Every row gives one point. Each copy is the shape, with its points in the same order, stretched, turned, moved and blurred by noise. Is it also mirrored, or only turned?
In the rows, zero is written as 128.

Shape, 6 rows:
[[172 152 124]
 [112 154  57]
 [ 75  60 167]
 [153 151 141]
 [162  95 132]
 [128  65 211]]
Copy 1:
[[103 136 156]
 [ 40 101 131]
 [165  56 101]
 [116 118 164]
 [136 136 116]
 [205  89 122]]
Copy 1 is: only turned
Copy 2 (6 x 3):
[[170 142 189]
 [176  78 132]
 [ 85 167 105]
 [147 142 193]
 [160 171 147]
 [ 94 217 154]]
Copy 2 is: mirrored
Copy 3 (6 x 3):
[[112 153 135]
 [ 95  80  65]
 [226 101 107]
 [127 165 127]
 [162 112 149]
 [234 159 162]]
Copy 3 is: mirrored
Copy 4:
[[141 176 184]
 [ 66 172 136]
 [171  56  63]
 [156 174 157]
 [144 101 175]
 [210  64 114]]
Copy 4 is: mirrored

Shape (9 x 4):
[[160 172 137  87]
 [130 102 145 124]
 [119 203 105 124]
 [169 139 208 130]
 [113 147  55 170]
 [153 115 111 181]
 [ 73 111 107  99]
 [163 201  76 157]
 [155 130 138  95]]
Copy 1, 9 rows:
[[ 94 141 165  73]
 [115 117 115 132]
 [124 190 155  73]
 [ 56 128 135 173]
 [192 165 156  93]
 [156 133 158 152]
 [135 139  79  80]
 [159 180 207  80]
 [104 117 149  93]]
Copy 1 is: only turned
Copy 2 (9 x 4):
[[150 165 174 157]
 [174 119 118 152]
 [104 201 146 143]
 [231 174 135 141]
 [108 168  93 187]
 [186 159  82 193]
 [ 99 101 122 127]
 [129 215 129 195]
 [164 129 153 166]]
Copy 2 is: mirrored
Copy 3:
[[119 147 166  70]
 [143 121 181 129]
 [145 179 108  74]
 [122 162 249 123]
 [134 142  74 125]
 [117 146 150 159]
 [184 104 126 105]
 [101 181  95  94]
 [130 118 180  94]]
Copy 3 is: mirrored

Shape:
[[ 86 147 161 163  90 139]
 [135 176  96 108 128  77]
 [164 159  92 204  94 146]
 [122  74  85  45 206 116]
 [ 97 158  60  99 110 146]
 [133  62 126 174 108 110]
 [117  88  96 140 122 102]
 [148 104 119 200 134 179]
 [141 106  97  92  77 204]
 [100 126 110 128  92 122]]
Copy 1, 10 rows:
[[129 177 115  86  83  59]
 [183 151  91 154 149 170]
 [227 141 167 146  65  54]
 [ 88  27  51 159 224 167]
 [188 103  83  79 147 112]
 [123  98  70 155  57  68]
 [144  94  55 144  99 100]
 [161  97 167 145  89  23]
 [152  56 124  66  86  97]
 [152 129  70  98  98  99]]
Copy 1 is: mirrored
Copy 2 (10 x 6):
[[172 113 183 155 161 153]
 [ 92 204 156  76 129 152]
 [ 74 128 162 160 227 187]
 [ 76 124  46  64  59 109]
 [ 60 127 168  75 115 194]
 [154 128  72 173 151 165]
 [121 150  85 131 114 171]
 [ 93  72 118 190 207 146]
 [107  43 112  76 184 174]
 [134 136 143 118 130 173]]
Copy 2 is: only turned

Shape (11 x 6):
[[136 131 145 146 124 116]
 [118 136 134 121 146 106]
 [153 156 131 166 150 138]
 [148  92 118 129 160 103]
 [122 167 103 147 113 174]
 [138  87 153 119 151 136]
 [131 171 126 120 166 137]
 [125 128 128 166 134 119]
 [107 163  78 100 118 154]
 [159 107 137 118 129 104]
 [ 69 181  69 100 133 146]]
Copy 1:
[[114 101 141 131 128 128]
 [115 104 109 139 103 126]
 [ 98 110 159  96 133 158]
 [148  67 145 112  88 124]
 [121 153 134 118 151 195]
 [147  65 123  91 135 135]
 [ 91 123 112  88 105 161]
 [114  81 145 142 120 156]
 [144 173 106 138 113 169]
 [157  99 153 106 116  96]
 [116 172  76 174  92 189]]
Copy 1 is: mirrored
Copy 2:
[[119 121 129 116 141 148]
 [ 96  97 123 143 134 119]
 [114 157 102 152 145 162]
 [154  71 118 159 131 132]
 [ 96 198 113 148 103 136]
 [155  93 164 162 146 127]
 [ 78 143 102 177 152 116]
 [124 114 116 127 116 161]
 [ 88 174 116 159  85  88]
 [146 104 138 123 156 121]
 [ 53 154 102 172  64  77]]
Copy 2 is: mirrored
Copy 3 (11 x 6):
[[128 140 123 155 135 119]
 [145 143 110 134 135 110]
 [148 116 140 157 168 121]
 [148 110  87 159 109  90]
 [139 100 146 137 156 177]
 [114 107 115 137 102  90]
 [167 120 138 115 156 117]
 [124 126 108 163 155 120]
 [167 107 121 113 132 172]
 [143 132 113 163  96 107]
 [167 122 103  92 159 176]]
Copy 3 is: only turned
Copy 4 (11 x 6):
[[122 138 145 155 122 122]
 [108 121 123 120 107 115]
 [149 146 132 146  85 162]
 [158 122 162 119 115  98]
 [145 143  79 146 142 189]
 [139  91 182 133 130 124]
 [109 124 110 104  82 162]
 [148 135 122 162 114 120]
 [122 137  61 102 160 165]
 [124 136 176 132 128 107]
 [113 131   7  87 144 154]]
Copy 4 is: mirrored

Shape, 11 rows:
[[169  80 169 199 148  63 162 122]
 [113  76 187 148 101  85 147  97]
 [108 100 142 134 118 144 105 175]
 [185 120 107 116  73 144  95 168]
 [192 199 143 107 148 177 136 179]
 [129  60 142 176 142 126 196  90]
 [189 183  88  70 182 174  49 160]
 [179 112 121 162 130 108 189 133]
 [102 108 135 164  95  71 174  93]
 [136 103 156 201  80 132 118  94]
 [111 160  98 150 138 145  98 174]]
Copy 1 (11 x 8):
[[175  58 199  83 142 150 201  86]
 [143 102 174  88 130 188 124  85]
 [152 145 171 141 127 108 122 136]
 [226 148 121 121 128  81  94 126]
 [208 140  93 132 140  97 154 230]
 [119  34 153 128 155 166 145 108]
 [214 164  81 172  60  69 161 208]
 [178  70 124 104 166 123 165 114]
 [150 109 142 110 170 184 146  49]
 [196  91 184 136 163 179 116 101]
 [176 164 146 175 147 101 165 137]]
Copy 1 is: mirrored
Copy 2, 11 rows:
[[ 63  13 101 161 189 121 143 128]
 [105  57  89 121 186  88  90  62]
 [127  92 122 130  85 116 109  74]
 [187  57 130 142  92  67 133 119]
 [147 135 161 242 111 110 150 159]
 [ 76  52 135 119 197 106 171  50]
 [190 143 205 173 104 160 125 219]
 [ 87  44 134 164 160  61 180 121]
 [ 80  71  85  93 177  33 135  90]
 [155  64  52 121 166 121 155  57]
 [120 131 120 131  77 119 142 142]]
Copy 2 is: only turned
Copy 3 (11 x 8):
[[136  22 156 212  77 115  71 157]
 [120  61 113 228 114 139 122 106]
 [ 94 120 171 118 159 142 123 121]
 [ 74 137 168  91 112 194  37  99]
 [158 116 206  18  84 146 111 105]
 [118  24  77 199  88  87 116 158]
 [178 190 159   7 177 172  34 101]
 [113  61 138 155  42 110  67 140]
 [112 112 104 233  56 132 118 141]
 [100  85 111 183 100 200 116 169]
 [128 177 179  85 136 156 116 156]]
Copy 3 is: only turned
Copy 4 (11 x 8):
[[108 124  92 111  87  27 129 112]
 [106  65 129 140 119  77 143 105]
 [150 127 127 151  88 134 108 125]
 [203 137 127 148  82 112 171 176]
 [145 213 161 104  99 135 147 185]
 [103 110  51 113 122  71 151  98]
 [232 202 169  63  96 140 115 165]
 [125 153  76 100  79  72 174 135]
 [103  90 111 125  93  85 177  73]
 [135 128 121 172 146  62 163  98]
 [161 184 139 131  76 138 118  91]]
Copy 4 is: only turned

Shape:
[[156 142 130 146 150 128 162 151 146]
 [120 134 149 105  98 122 176 146 109]
 [129 130 106 143 116 110 122 150 122]
 [147 116 159 137 129 115 164 128 141]
 [130 128 102  93 153 105 143 132 101]
 [139 132 154  70 111 109 124 141 123]
 [169 209 142 142 114 104 147 134 107]
 [ 37  97  75 123 148 104 131 127 117]
 [167 115 156 135 145 136 139 134 121]
 [150 101 150 143   7 108 134  91 102]
 [163  89 155 127 141 106 124 147 155]
 [143  98 120  97 128 121 162 139 148]
 [152 115 151 138 136 169 151 143 158]
 [160 102 146 148  69 101 128 146  97]]
Copy 1 (14 x 9):
[[150 137 107 145 152 103 150  97 129]
 [149 138 164  88 143 150 150 108 165]
 [118 149 125 140 152 136 140 125 105]
 [153 103 110 120 123 111 150  97 155]
 [136 148 160 135 136 158  92 106 138]
 [143 148 168 118 106 126  99 159 175]
 [148 125 175  99 127  88 176  90 121]
 [ 98 109 157 179 192 200 122 115 132]
 [140 122 108 120 123  99 115 108 148]
 [137  93 110  23  82 143 148 135 101]
 [126 132  85 149 107 101 121 132 156]
 [157 150 122 139 123 152 109 129 136]
 [156 119  92 143 158  99 120 131 146]
 [114 151  98  65 108 127 150 121 126]]
Copy 1 is: only turned
Copy 2, 14 rows:
[[ 97 123  90 122 141  99 143 101 115]
 [105 112 151 106 115 110 136 121 162]
 [141 146  96 131 139 126 136 161 117]
 [103 105 120 139 123  83 150 128 131]
 [137 137 153 103 143 132 146 143  86]
 [160  93 151 105 100 127 155 116 119]
 [153 132 128 148 138 150 184  88 148]
 [127 135 136  93 181 110  90 204 106]
 [109 109 112 140 112 119 146 121  96]
 [170 140 153 184  77  91 135 169 194]
 [122  93  94 128 110  85 156 148  87]
 [116 132 125 105 115  71 138 119 109]
 [ 91 107  87 124 103  96 115  84 119]
 [133 133 117 147  95 123 150 181 140]]
Copy 2 is: only turned
Copy 3 (14 x 9):
[[137 123 121 123  86 107  97 120 114]
 [112 102 114 118 123 124  86 109 170]
 [116 114 125 137 105 162 110 109 121]
 [134 119 138 135 112  96  85 142 128]
 [116 105 130  81 125 152 105 115  85]
 [108 163  98 116 156 143 102 141 137]
 [ 49 111  79 130  72 148 119 149 149]
 [138  80 170 118 146 139 132  36  74]
 [146 118 117 118 107 114 106 162 117]
 [ 68  96 159 162  98 175  86 174 228]
 [160 161 136 145 135 115  80 159  96]
 [148 140 153 103 123 122  75 118 122]
 [167 140 124 126  97  89 116 127 150]
 [113 102 122 155 110 172  75 162 165]]
Copy 3 is: only turned

Shape, 16 rows:
[[121  99 171 142  89  52  81 191 155  93  69]
 [156 135  98 127 172 115 115 120  87  90 141]
 [ 76  56 130 103 110  62 193  94 181 156 152]
 [128 147  97 154 142 160 121 128 185  88 158]
 [159 141 157 151 174 106  77 211 157 146 104]
 [171  89 147 151  73 121 121 104 105 170 113]
 [103 146  49 149 153 130 140 106  91 127 156]
 [ 96 139 117 127 149  65 113 106 117 207  79]
 [116 138 165  62  69 102 160 164 130 179 164]
 [112 147 149 166  71  62 189 138  78 202  70]
 [133  93 100 141 192 155 120 193  76 116  98]
 [165  71 135 157  88 150  88 196 182 135  58]
 [114 159 177 139 139 132 107 174  71 118 150]
 [ 98  51 103 135  78  55 155 125 147 153 190]
 [197  97 114 156 121  70 162 107  87 160  69]
 [124 151 137 141 185 137 115  85 184 210 117]]
Copy 1, 16 rows:
[[139  99 141 228 163 154 171 174  69 125 103]
 [117 122 154 123 181 113  99 130  90 160 173]
 [ 10  76 137 169 155  66 179 103 162 122  49]
 [ 96 106 142 128 173 174  91 149 158 125 183]
 [185 153 126 159 208 150 160 166 124 118 151]
 [147  64  62 145 114  90 126 167 129 159  61]
 [ 93 134 158  71 171 112  71 155 101 138 148]
 [147 144 152  72 217  73 175 117  95 102  51]
 [102  98 126 139 104  34 161 127 152  57 103]
 [148 103 130 100 133  75 207 200  64 127  60]
 [169 172 162 148 127 123 111 169 114 198 146]
 [198  76 115 196 120 159 129 208 154 170  73]
 [132 156 104 139 119 134 122 148 100 109 187]
 [ 19  71 105 179 154  71 123 155 137 107  68]
 [166  66 133 133 176  71 172 179  74 208  70]
 [141 141 104  65 226 118 162  92 181 113  85]]
Copy 1 is: only turned
Copy 2:
[[ 85 118 140 142 200  37 142  71 237 145 211]
 [198  84 128 140 108 165 120 138 163 122 156]
 [ 93 150 157 162 125  97  24  72  89 213 188]
 [ 88  52 106 164 116 128 142 125 128 171  70]
 [118 132  56 169 167  77 137 173 212  93 119]
 [ 77  92 150  81 129 142  39  98 183 139 146]
 [168 100  70 111  64 160 110 113  93 134 146]
 [169 159  44  85 168  77  47 124 127  87 180]
 [ 22 203 169 106 141 158  89 158 128 164 191]
 [101 223 132  45 106  59  29  55 168 105 175]
 [152  86  97 131  47  95 143 153 159  50 185]
 [ 22  48 119 108 130  37 112 126 233 140 144]
 [101 155 142 131 138 150 153 133 149  64 136]
 [ 70 126 123 176 104 136  49  52 111 217 208]
 [185 121 133  68  76  96  11  96 234 139 171]
 [143 113  48 122 165  99  34 171  98 106  52]]
Copy 2 is: only turned

Shape (16 x 12):
[[113 169 134 151 135 153  93  93 127 144 143  68]
 [157 154 174 118 167 180  78 161 191 171 116 128]
 [140  88  94 145 153  97 164 167 163 167 102  87]
 [121 134 168  97 204 182  78 151 170 118 126 104]
 [133 117  72 174 115 137 109 162 101 104  85 159]
 [ 87 160 110 150 150 161 106 154 106 132 191 113]
 [ 88 118 136 185 127 130 138 105 121  98 124 122]
 [123 113 110 140 109 188 105 126 182 145 173  92]
 [ 87 155 169 152 130  88 152  78 108  93 116 145]
 [153 121  86 164 157 161 118  97 118 138 168  73]
 [ 94 116 172 172 160 153 148  90 114 117 153 163]
 [154 119 146 110 103 108 163  72 119 124 103 140]
 [144  88 132 154 172  92 110 124 201 178 164 122]
 [172 123 120 109 147 105  85 167 115  84 123 106]
 [158 125  66 132 137 109 125 122 204 130  88 158]
 [ 95  92 131 103 117 117 109  71 114 145 145 120]]
Copy 1, 16 rows:
[[127  94 122 163 177 147 150 142 117  50 113  80]
 [120 159 141 109 137  64 146 169 129  58 146 100]
 [161 143 111 128 125  75  68 134 102 149 168 111]
 [ 98 134 113  87 172  86 158 131 110  56 120 113]
 [142 135 157 144 143 143  61 126 125 129 141 205]
 [ 96 117 130 169 193  99 156  94 148  87 104 110]
 [149  99 122 160 156 133 139  94  95  88 110 153]
 [ 95 152  90 191 130  90 152 134 124  49 144  97]
 [171  84 136 124 145 164 151 116 107 120  76 143]
 [118 108 104 159 162 139 135  98 140  63 158  86]
 [147 120 137 135 148 112 191  60 117  82 107 131]
 [164 124 136 119  98 176 144 149 106 143 139 116]
 [142 144 111 125  88  50  88  99 130  84 121  93]
 [100  88 131  91 136 136  96 143 135 126 137 145]
 [171 178  97 127  82 119  37 173 137 113 135 171]
 [116 132 143 131 124 157 120 103  92 118 100  93]]
Copy 1 is: mirrored
Copy 2, 16 rows:
[[129 142 147  84 154  64 145 159 148  92 120 114]
 [123 130 161 139  99 103 166 209  74 106  68  99]
 [174  70 111 163 127  73 164 118  99 112 137 138]
 [112  93 174 115 110  82 158 189 108 137  53  82]
 [146  80 120 129 138 160 130 147 129  98 117 183]
 [129 120 134  96 194  93 126 194 125 125 108 125]
 [109 118 101 125 152  95 169 132 171 120 132 177]
 [125 119 164 148 157  62 125 200 137 103 143 111]
 [114 159  79 117 139 115 186 109 179 142 118 161]
 [143  91 150 100 176  81 158 164 146  86 162 101]
 [ 86 131 112 126 174 110 208 156 150 137 111 148]
 [121 147 109 138 109 141 177  90 158 131 161 123]
 [197 104 150 177 151  67 204 159 117 113 108 133]
 [186  87 162  97  99 126 152 141 126 146 118 126]
 [176  91 107 191 105 133 139 146 151  95 105 132]
 [131 145 156 136 168 102 160  96 148 143 134 118]]
Copy 2 is: only turned
Copy 3 (16 x 12):
[[132  96 121 109 168 165  94 121 120  79  90  92]
 [145  88 146 101 106 138   7 151 161  98 110 148]
 [166 138  66 140 163 149 107 133 178 203 161 104]
 [158 109 145 108 114 164  44 203 156  79 117 118]
 [130 138 109 202  99 155 153 107  72 137  92 156]
 [140 106 161 120 120 187  96 137  57  82 137  86]
 [122 160 150 144 111 149 132 105 111 121  91  89]
 [ 86  94 129 144 113 170  90 124 147  64 168  82]
 [131 164 155  98 134  99 122 113  92 130  83 118]
 [144  56 140 150 168 152 155 120 146  92 115  60]
 [117 118 217 100  78 123 111 113 111 124  91  84]
 [110 119 128 107 141  96 156 116 156 132  99 141]
 [123  89 144 141 177 107  48 150 165 165 160  97]
 [159 118 129 190 169 126 125 196 111  77 135 182]
 [133 102  52 172 125  84 115 132 114 148 131 119]
 [ 77  84 147 105 159 144 134 158 122 126  99 100]]
Copy 3 is: mirrored

Shape (15 x 12):
[[ 70  85 182  93 139 155 108 167 157 119 179 115]
 [117 106 102 140 134 171  99  88  85 123  90 153]
 [ 60  75 144 132 173 143 153  97 178 136 117 162]
 [137 159 163 142  91  93  98 179  86 154  96 136]
 [ 92 127 170  91 113 158 108 104 177 173 109 130]
 [154 114 107 106 155  98 156 163 137 124 161  66]
 [151 155 146  92  96 108 179 142 102 108 165 127]
 [111 118 101 160  92  80 172  83 133 147 148  94]
 [142 111 188  96 175 129  91 176  96 102 145  76]
 [156  95 169 148 153 118 170 127 112 166 149  98]
 [103 130 114  91  87 169 140 124 176  85 112 148]
 [ 89 145 183  90 159 133 134 100 141 176  88  89]
 [102 140  90 126 139 146 109 116 137 132 137 149]
 [119  81 134  96 140  74  98 103  96 185 102 141]
 [153 118 108 167 133  85  94 118 128 103 159 132]]
Copy 1:
[[185 104 167  90 188 168 167 185 154 167 102 119]
 [130 105 143 144 177 125  85  61 134  84 125 114]
 [ 96 100 140 137 183 167 159 150 174 154 143 117]
 [167 165 152 118  75 121 158  79 108 128 135 149]
 [137 120 174 107 140 207 146 126 163 116 101 132]
 [128 136 111 143 130 110 168 222  80 160  75 108]
 [130 147 110 106  90  94 119 128 137 182  68 127]
 [110 129  88 153  95 116 152 106 148 138  97  67]
 [203 140 157 142 182 118 124 216 117 131 110 156]
 [146 124 101 195 108 136 139 141 134 173 112 149]
 [ 94 134 160  62 154 128 155 114 166 130  63 105]
 [132 149 154 140 147 201 133 184 142 103 135 151]
 [118  83 133  92 139 125 124 102 112 115 109  99]
 [164 138 187 182 135 153 114 132 112 147 146 104]
 [143  89 141 141 106  70 146 112 129 121 107  91]]
Copy 1 is: only turned
Copy 2 (15 x 12):
[[ 81 102 199  99 123 115 190 179 239 146 126 123]
 [183  85 142  79 117 137 150 156  91 169 116 122]
 [159 146 139  61 138 172 133 224 187 154 112  50]
 [161  87 144 200 159  95 118 121 140  84  77 141]
 [124 113 139 101 168 180 167 157 159 108  69  58]
 [ 63 125 119 184  74 102 122 129 161 111 172 102]
 [ 68 186 177 145 158  79 104  87 147 123 112 146]
 [152 156 113  86 141 125 127 131 133  70 170  50]
 [111  84 179 193  31  81 152 133 202 135  95 172]
 [ 84 118 125 118  92  79  85 176 164  79 102  89]
 [120 159 132  84 201 146 160 108 147 195 109  77]
 [153 119 165 154  98 155 123 161 172  97  50  37]
 [127  98 137  96 151 182 145 135 126 148 159 123]
 [167 111 144 188  87 154 174 198 106  71 109 117]
 [160 118  90 116 107 153 144 107 126 103 168 177]]
Copy 2 is: only turned
Copy 3, 15 rows:
[[176  98 159 146 153 132 125 146  87 118   7 123]
 [103 181 175  55 103 182 106 176 166 107 110 107]
 [ 93  81 138  74 148 181 167 185  78 123  57  83]
 [142 138 113 141 104  89 130 154 197  63 124 173]
 [112 114 110  56 143 130 164 122 118 136  34 145]
 [152 128 159 245 137 103 136  88 157 140 147 103]
 [195 140 124 171 179 105 146  92 170  93 163 124]
 [150 121 160 127  98 120 175  98  96 129 198 121]
 [146 175 140 243 152 142 103 155 163 116  62 145]
 [ 99 163 157 186 156 108 178 132 110  80 112 100]
 [183 107  98  64 132 133 113 115 150 154 105  87]
 [ 87 143 115 115 161 141 197 158 142 158  50 164]
 [120 106 170  90 126 144 103 136 150 125 124 124]
 [ 96 134 163 122 108 190 184 123 164  68  92 169]
 [126 125 145 178 103 150  77 110 123  96 196 135]]
Copy 3 is: only turned
Copy 4, 15 rows:
[[110  73 107  92 162  93 143 131 113 101 220 103]
 [128  81 109 143  78 102 147 160 100 155 111 201]
 [ 84  90 197 109 142 109 178 120 112 154 143 116]
 [133 155  61 137 182  87 109 163 107 100  75 121]
 [ 57  94 112  79 164 101 153 127 127 124 118 148]
 [154 185 116 129 129 172 137 123 136  99 182 105]
 [139 169  94 129 131 117  77  88 174  90 137 108]
 [125 154 184 127 163 186  96 139 170 165 122 120]
 [179 120  47 151 154 102 166 116  82  96 196 147]
 [132 160 148 183 169 134 130 114 108 102 137 143]
 [ 90 102  98 105  95  90 136 121 195 138 148 120]
 [115 106 116  90 174 136 183 117 116 115 110 153]
 [ 89 110 130  89 104 144 133 144 111 135 112 111]
 [120 169 131 107 157  94 164 131  67 158 112 177]
 [116 143 121 155 130 132 103 138  91 163 138  93]]
Copy 4 is: only turned
